Every row gives one point. Each copy is the shape, with its points in the same order, stretched, turned, moved and blurred by noise. Is it also mirrored, or only turned?

Shape (6 x 3)
[[-18.3  18.3  -2.9]
 [ -6.4  20.9 -22.6]
 [  1.3 -22.9  12.4]
 [ -1.0  -6.9  11.1]
 [ 12.5 -12.4  16.0]
 [ -3.9  28.8  22.4]]
Copy 1 (6 x 3)
[[ -6.1  18.6 -15.1]
 [ 10.7  24.6 -31.5]
 [ 11.7 -24.8  -4.8]
 [  9.2  -8.5  -2.6]
 [ 22.1 -14.4   4.7]
 [  2.8  22.6  15.7]]
Copy 1 is: only turned
Copy 2 (6 x 3)
[[  6.6  19.3  19.6]
 [ 18.2  20.2  -0.5]
 [-22.3 -18.4   9.5]
 [-15.8  -5.6  11.4]
 [-32.1 -10.2   3.8]
 [-23.2  30.3  14.8]]
Copy 2 is: mirrored

Shape (9 x 4)
[[  6.5 -16.1   3.6  -6.6]
 [-61.6 -27.5  19.8   0.0]
 [  4.2  -7.2 -10.8  -9.2]
 [ 14.3  19.4  11.1  -5.6]
 [ 18.8 -11.7   9.3   3.4]
 [ 19.7   3.4  -2.5   0.7]
 [ 18.7  21.9  -4.9   1.3]
 [  6.9 -11.9  -1.5   8.9]
 [-16.9   8.7  -8.4  30.1]]
Copy 1 (9 x 4)
[[ 11.4 -14.2   4.0 -13.0]
 [-52.4 -39.5   3.4  -0.6]
 [  9.6  -4.0 -11.3  -8.9]
 [ 12.2  19.4  20.9 -11.9]
 [ 23.9 -12.1  13.1  -3.6]
 [ 21.1   7.4   5.1  -2.0]
 [ 18.8  26.7   4.6  -4.0]
 [ 13.4  -7.6   0.9   2.2]
 [-12.7  10.6  -1.1  32.4]]
Copy 1 is: only turned
Copy 2 (9 x 4)
[[  2.1 -11.1   8.5 -11.6]
 [-51.0 -35.9  -4.8  21.1]
 [ -3.1  -1.2   1.1 -17.7]
 [ 21.2   6.2  -9.2   3.9]
 [ 12.6  -5.6  17.2  -3.3]
 [ 14.8   7.6   6.5  -8.3]
 [ 18.4  19.6  -5.3  -3.5]
 [ -1.9   0.8  16.6  -4.5]
 [-22.9  24.8   7.8  15.6]]
Copy 2 is: mirrored
Copy 3 (9 x 4)
[[  8.4 -11.9  13.4   0.1]
 [-56.2  -3.5  21.3  16.3]
 [  9.4  -7.8  -5.1  -8.3]
 [ 24.7  20.7  16.2  -9.3]
 [ 23.4  -8.7  17.7   3.4]
 [ 24.3   6.9   5.8  -3.0]
 [ 26.8  21.9  -0.1  -6.2]
 [ 13.7  -4.7   8.4   9.4]
 [  0.2  20.7  -4.8  30.9]]
Copy 3 is: only turned

Shape (10 x 6)
[[  6.1 -10.6   1.5   5.0  -4.6  -6.8]
 [ 17.8 -18.5   4.4 -11.3  -7.7 -10.6]
 [-41.2 -10.6 -61.0 -18.1  -5.9  -2.7]
 [ 18.0  -5.8  -7.8  22.0  13.7   0.9]
 [ 10.3  -8.1  10.7 -10.5  35.7   5.9]
 [-10.5  -4.7  13.8 -16.4  -7.9   5.7]
 [ 15.0 -11.1  21.1  41.0  -9.1   2.1]
 [  5.4   9.1   9.3 -13.3   4.6   1.6]
 [  2.2 -16.1   6.1  -9.6  14.6  19.6]
 [-10.3 -11.5  16.9  12.3   8.2 -13.0]]
Copy 1 (10 x 6)
[[  8.8  -6.9   9.0   4.8  -5.8   2.0]
 [ 21.6  -9.1  11.5 -11.8  -5.2  -1.5]
 [-35.9 -10.6 -58.4  -3.3   6.7   0.8]
 [ 16.6  -0.5   2.2  26.6  10.8  13.6]
 [  9.1   5.9  18.9  -3.4  32.4  13.1]
 [ -8.3   5.6  14.7 -13.0  -7.8   2.1]
 [ 14.9 -10.3  34.1  36.4 -18.0  16.8]
 [  4.6  17.7  13.3  -5.7   3.1  -0.5]
 [  0.9   2.6  15.1  -7.5   9.6  27.8]
 [ -5.9 -10.2  26.4  12.7   5.4  -3.5]]
Copy 1 is: only turned
Copy 2 (10 x 6)
[[  1.9 -22.0   9.2  19.8  -1.1   4.9]
 [  7.4 -32.1  16.5  12.4   4.9  15.0]
 [-36.0   3.4 -33.6 -23.3   5.6  19.5]
 [ 20.9 -17.2 -11.3  32.3   5.1  -6.7]
 [ 34.7 -14.3   8.4  -4.0   8.8 -22.4]
 [ -3.2  -5.4  26.2   1.0 -10.8  -4.3]
 [  2.5 -28.6  11.3  48.2 -13.5 -17.2]
 [ 13.9   7.0  23.9   8.8   1.7  -4.0]
 [ 22.0 -18.8   4.2  -6.8 -11.3 -10.3]
 [ -7.5 -22.8  14.1  14.8   7.7 -22.5]]
Copy 2 is: mirrored

Shape (12 x 8)
[[-13.7 -17.8  -4.0  -0.8  -1.0 -13.9 -16.7 -43.5]
 [-32.2  -4.4   2.7   3.6  -9.5 -13.4   5.9 -15.3]
 [ -9.7 -20.1 -18.2   4.8 -10.1  -2.8  -5.9  20.6]
 [ 25.7 -22.7 -14.0  13.0   9.5  12.8 -10.0  10.7]
 [-17.7 -12.2 -12.2 -13.1   0.4  -2.8 -31.6 -13.4]
 [ 10.2 -25.7 -27.9   1.2 -33.7   6.7  -2.6  14.6]
 [-13.1 -18.3  -5.3 -27.2   1.9  31.7  13.3 -23.4]
 [-16.8  -5.9   3.3 -11.4  -0.5  15.3   4.8   5.2]
 [ 19.7 -30.4   6.5 -18.9  -1.9   8.5  -5.3   0.9]
 [ -2.7  -1.6  -5.1 -26.5  23.8  -5.5  38.3 -10.5]
 [ 14.4  17.7   1.5   7.3 -11.0  -5.8  24.1  38.4]
 [ 35.1  11.4  -2.8  -2.4 -21.4  -2.5  -3.9   5.5]]
Copy 1 (12 x 8)
[[-12.7  -3.7  -3.4  -7.5   2.3 -13.5 -20.2 -45.2]
 [-30.4   8.9   1.6  11.0  -4.8 -11.9   4.0 -22.3]
 [ -4.7  23.4   6.9  13.0 -22.7   9.2 -11.0   1.8]
 [ 29.6   5.4   9.3  13.5   4.4  17.3 -17.4  -2.7]
 [-17.2  11.5  -1.1 -12.2  -4.2   1.0 -29.5 -15.7]
 [ 13.6   9.7  -4.9   8.0 -40.2  19.0  -3.0   2.3]
 [-12.5  -0.6   4.3 -23.7   6.3  34.1  18.6 -26.8]
 [-18.0   5.0  10.4  -2.0   4.4  16.6   9.4  -2.3]
 [ 16.6 -10.2  21.5 -16.8  -6.1  11.0  -0.8  -4.7]
 [  5.7  27.9   9.3 -19.0  24.3  -1.8  33.3 -21.7]
 [ 11.6  16.1  -0.2  27.6  -1.9  -9.5  24.1  33.1]
 [ 26.3  -8.1 -18.0   0.8  -7.2 -12.8   1.3  16.6]]
Copy 1 is: mirrored
Copy 2 (12 x 8)
[[  1.0 -21.4  -7.9  -6.2   8.5 -21.8  -9.5 -43.8]
 [-20.2  -7.0  -4.6   4.6  10.9 -19.3   6.9 -15.4]
 [ -8.5 -17.8 -23.1  -4.1   3.6  -3.4 -15.5  22.1]
 [ 27.9 -25.5 -15.2  -0.7  11.4  17.8 -20.2   8.6]
 [ -9.2 -15.4  -7.5 -23.6  12.9  -6.1 -27.5 -21.7]
 [  8.1 -14.1 -32.1  -4.8 -27.1   3.3 -13.3  17.6]
 [-10.6 -30.2  -7.9 -28.1   1.7  23.5  26.0 -24.9]
 [-13.6 -12.8   2.1 -11.2   9.5  14.2   7.9   2.9]
 [ 20.0 -34.9   5.5 -20.1  -5.5   6.1  -2.6   1.9]
 [ 11.2 -13.0  -8.6 -25.5  31.1  -4.4  43.5  -1.0]
 [ 15.5  21.1  -0.1   7.6   6.6   9.5  12.4  42.5]
 [ 33.9  17.8   2.7  -3.5 -12.3   6.6  -7.2   6.9]]
Copy 2 is: only turned
Copy 3 (12 x 8)
[[-18.1  -6.7  -1.0  -4.9  -5.0 -22.5 -16.6 -30.6]
 [-28.0  -1.6   2.8   3.7  -9.9 -13.2   6.7   5.4]
 [ -2.3  -6.8 -14.7   7.4 -10.2   0.0 -15.8  36.9]
 [ 29.8  -8.5  -3.8   7.1   5.4  12.6 -15.9  13.9]
 [-18.7   3.6  -5.3 -10.6   1.5  -3.0 -31.4   1.5]
 [ 13.6 -17.7 -18.0  -0.1 -32.2  11.5 -15.3  25.6]
 [-18.4 -13.9   7.3 -32.2   3.0  31.3   5.2  -8.1]
 [-14.2   2.9  11.5  -7.9  -4.5  12.9   3.7  18.7]
 [ 24.1 -11.8  14.8 -21.5  -4.7   7.4 -13.0   6.9]
 [  1.6  -2.1   4.1 -30.6  16.9   1.4  37.7   9.1]
 [ 18.7  19.7   3.8   7.3 -21.9   1.2  26.3  43.1]
 [ 28.3  22.5   1.2  -4.7 -33.5   1.3   5.0   6.9]]
Copy 3 is: only turned

Shape (14 x 9)
[[  9.3   9.5 -16.6  -4.0  -7.4 -27.3  -8.9 -25.2  -0.5]
 [ 13.7   4.6  -9.1  23.8   8.3  -6.6   9.5  -5.7  -6.8]
 [-16.0   8.1  11.3 -13.9 -30.6  -1.6  18.6   7.4  13.1]
 [ -2.9 -22.3  36.2 -25.1  28.3  15.4   1.9  14.1 -18.5]
 [ 15.4 -12.6  34.3  -9.3   3.4  13.5 -20.7  31.2 -26.2]
 [  6.4 -13.2  13.6 -17.4  11.9   2.6  10.0  38.3 -11.1]
 [-10.0  -5.0  30.9 -12.7  28.2  -8.6 -14.2  42.5 -20.9]
 [  8.3  12.1 -18.3  16.2   8.1  -2.0  -8.9 -25.4  -3.6]
 [  3.7   3.0   4.1  16.5  -9.3 -27.3  14.6 -19.5  -5.6]
 [ -0.6 -18.9 -31.3  14.9 -11.1 -18.4  -3.0 -18.6  -1.4]
 [ 15.7  11.1 -24.5   7.8  -2.4  -7.8   3.6 -15.4 -19.8]
 [ -8.2  13.7  -6.2  -3.0  -8.6  -0.6   8.0   1.1  27.8]
 [ -9.6  -0.8  -4.6  22.0 -12.1  -6.2  -4.2 -11.8   3.6]
 [-16.7   0.6  11.1 -10.0  12.7  10.0  -1.6  19.7 -36.7]]
Copy 1 (14 x 9)
[[ 12.9  -0.9  -6.1   1.4  -5.2 -32.3 -13.9 -23.9   3.4]
 [ 11.7   4.1  -2.9  24.4   1.7  -3.0  11.3 -11.4  -7.0]
 [ -5.2   0.3  10.5 -21.3 -28.0 -15.2  26.7   6.5  20.8]
 [ 11.0 -22.1  33.2 -27.9  22.2  35.2  11.6   8.0 -13.8]
 [ 17.7 -12.3  36.5 -13.3  -8.5  29.9  -8.8  26.2 -28.4]
 [ 15.6  -7.3  14.8 -17.7  11.0  14.3  16.4  33.4 -13.7]
 [ -8.8 -15.0  33.7 -11.7  27.3  13.9   0.1  38.5 -26.0]
 [  4.3   7.3 -11.4  19.3  -1.4  -2.3  -8.9 -26.9  -0.6]
 [  8.7  -5.9  11.9  16.3  -7.2 -26.9  17.5 -21.0  -2.2]
 [ 11.5 -23.3 -25.9  19.7  -8.4 -17.6   0.2 -16.4   5.9]
 [ 15.4   9.9 -18.9   6.7  -6.5 -10.8   0.6 -22.6 -18.0]
 [ -3.7  10.6  -3.7  -3.0 -11.8 -10.0   8.4   2.4  29.5]
 [ -8.3 -10.7   0.5  19.7 -14.6  -7.3   5.3 -11.1   7.5]
 [-15.7  -7.8  11.1 -18.3   6.9  20.1  14.0  10.6 -32.2]]
Copy 1 is: only turned
Copy 2 (14 x 9)
[[ 26.9   1.5  -9.6  -7.8 -16.6  -9.6 -21.7 -19.6   1.6]
 [ 32.1  -7.0  -2.9  21.1   6.3  13.0  -9.6  -6.9  -9.0]
 [  7.8   1.8  23.4 -15.4 -31.4  23.5   2.5  15.1  -0.6]
 [-13.6   0.9  17.3  19.5  12.1  -8.4  41.0  16.3  27.6]
 [  0.1  20.6  20.9  46.4  -7.2 -12.9  21.0  28.1  18.4]
 [  7.0  -2.3  10.1  17.8  -0.7  -6.1  24.6  42.1   6.4]
 [-10.6  14.8  27.5  19.5  20.4 -24.9  14.9  35.8   6.8]
 [ 22.2   3.9 -17.1  12.1   2.5  12.8 -20.7 -23.4   1.3]
 [ 31.9 -12.5  16.7   3.0  -9.0   3.6  -8.6 -22.4 -10.9]
 [ 12.7 -29.7 -14.9  10.8 -19.5   0.1 -29.2 -14.9  -4.9]
 [ 28.0   1.9 -21.0  13.5 -10.1   4.4  -7.8 -14.3 -15.4]
 [ 17.5   0.8   3.0 -15.5 -11.7  27.9 -16.9  11.3   8.4]
 [ 10.1  -8.1   9.2  12.5 -11.6  17.4 -25.9 -12.3  -1.8]
 [-18.2  13.2   7.8  20.9   5.1  -2.6  21.0  12.3 -10.1]]
Copy 2 is: mirrored
Copy 3 (14 x 9)
[[  2.8   2.6 -13.7 -12.3 -16.6 -28.0  -8.5 -28.0  -6.8]
 [ 11.0   0.1  -9.9  13.3   1.8 -13.7  14.4  -7.9  -6.1]
 [-19.6  13.2  17.7  -6.1 -37.1  15.3   9.8  -6.1  -4.0]
 [ -0.2 -27.9  42.9 -22.2  18.0  15.1  13.2   4.6 -29.7]
 [ 13.8 -19.7  35.3  -4.6  -0.7  22.3  -9.9  28.4 -34.4]
 [ -1.0  -9.1  20.2 -16.5   2.5  10.6  21.0  31.5 -10.7]
 [-11.7  -9.0  34.3  -9.1  17.3  -6.5   1.9  32.3 -26.7]
 [  3.1   0.9 -18.7   3.1   3.6 -11.1  -4.3 -28.5  -7.6]
 [ -2.3  -6.3   2.2  19.4 -21.9 -28.4   9.3 -19.2  -6.0]
 [ -8.0 -24.5 -34.2   3.8 -19.9 -16.2  -3.7 -16.7   3.9]
 [ 11.5   3.3 -27.7  -0.4  -9.8 -13.3   5.3 -16.6 -21.1]
 [-18.7  15.7   4.4  -3.6  -7.6   8.3  11.9 -12.0  13.9]
 [-12.4  -2.9  -7.7  13.8 -16.2  -4.4  -6.9 -18.2  -1.6]
 [-13.2  -6.0  11.0  -6.5  10.9  11.5   7.3  11.7 -44.6]]
Copy 3 is: only turned
